Each row of a before or after table is a point. One or more steps were done to the points. Then noise was added and the rows were shuffled. The steps act on columns, c1 being the first. Name the steps. A step turns or swaps two columns, mirrors them in a line or flattens them onto one, adds a multiple of one to another, or multiplies or shifts one. Angles are multiples of 10 degrees, from the lower column toward the higher: turns from -170 to 170, lines from 10 to 170 but not 90. Use the fewest steps. Two steps may share a column if one is a turn and the other turns, adds or multiplies; they go together, in the order done. Otherwise the lowest column goes first.
In the rows, zero is written as 128.

Before (11 x 3)
[[138 135 128]
 [249 172 137]
 [143 106 114]
 [136  90 170]
 [142 137 172]
 [180 112 116]
 [175 115 148]
 [119 100 143]
 [154  91 124]
 [137 133 151]
 [113 119 141]]
After (11 x 3)
[[136  89 195]
 [122 100 162]
 [175 114 157]
 [178 111 129]
 [136 135 123]
 [250 171 105]
 [137 134 147]
 [154  90 150]
 [142 106 129]
 [141 137 167]
 [111 120 147]]
Steps: add -0.7 times c2 to c3

Before (12 x 6)
[[ 88 111  23 116 167 157]
 [175 130 147 217 166 159]
 [132 170 133 163  90 180]
 [123  62  98  90 106 177]
 [105 165  52 187 142 134]
 [ 72 129  33 144 187  81]
 [ 82 102 135 167 118  62]
 [133 107 138  91 175 165]
 [104 145  82 150  96 155]
 [185 134 148 107 105  50]
 [186 185 141 190 128  84]
 [ 67  90 106 190 100 177]]
After (12 x 6)
[[182 130  35 123 187  52]
 [195  89 106  77  95 169]
 [ 80 180 141  57 132  85]
 [ 67 137 154 134 103  59]
 [161 163  55  77 142 107]
 [116 106 138 160 173 171]
 [125  64  99 171 110 165]
 [180 101 136 100 117  59]
 [164 113  25 146 170 129]
 [ 98 127 150  33 170 162]
 [157 144  86 111  96 138]
 [125 166 129  90  92 186]]
Steps: turn c1 and c4 by -170 degrees; add 0.3 times c3 to c6

Before (11 x 11)
[[ 80 145 152   7  83 127 136  92 126 100 124]
 [146  70 141 172 134  97 123 150 158  76  84]
 [139 125  99 111 138 137 120 132 179  45 116]
 [  9 106 112 142 149 153 109 111  99 184 124]
 [172 111 114 127 164 166  75 146 139 120 115]
 [ 95 142 150  26 143 108 188 171 172 101 130]
 [ 84 165 117 101 125 123  80  89 152 167 101]
 [160  90  87 144 152  86  58 122 143 110 144]
 [111 132  84 111 113 127 133 130 105 129 100]
 [167 131 115 120 215 111  86 109 140  83  91]
 [ 57 175 138 112 105 140 109 134  92 132 140]]
After (11 x 11)
[[166  97 110 127 172 151  76 146 135 119 116]
 [ 83 148 151   6  79 137 133  93 125  96 124]
 [142 148 149  23  97 118 187 170 159 100 128]
 [217 143 118 123 165 113  84 108 139  78  94]
 [102 159 140 115  57 160 113 131 103 130 140]
 [124 167 121  99  83 142  79  90 143 166 105]
 [131  93 138 169 145  72 125 152 150  76  79]
 [114 133  84 113 108 130 132 131 114 131  97]
 [136 123 102 111 142 136 119 134 168  46 119]
 [146  96 115 140   8 137 113 115 108 183 122]
 [154 111  86 144 156  71  57 121 138 108 146]]
Steps: swap c1 and c5; turn c2 and c6 by 30 degrees; multiply c9 by 0.7
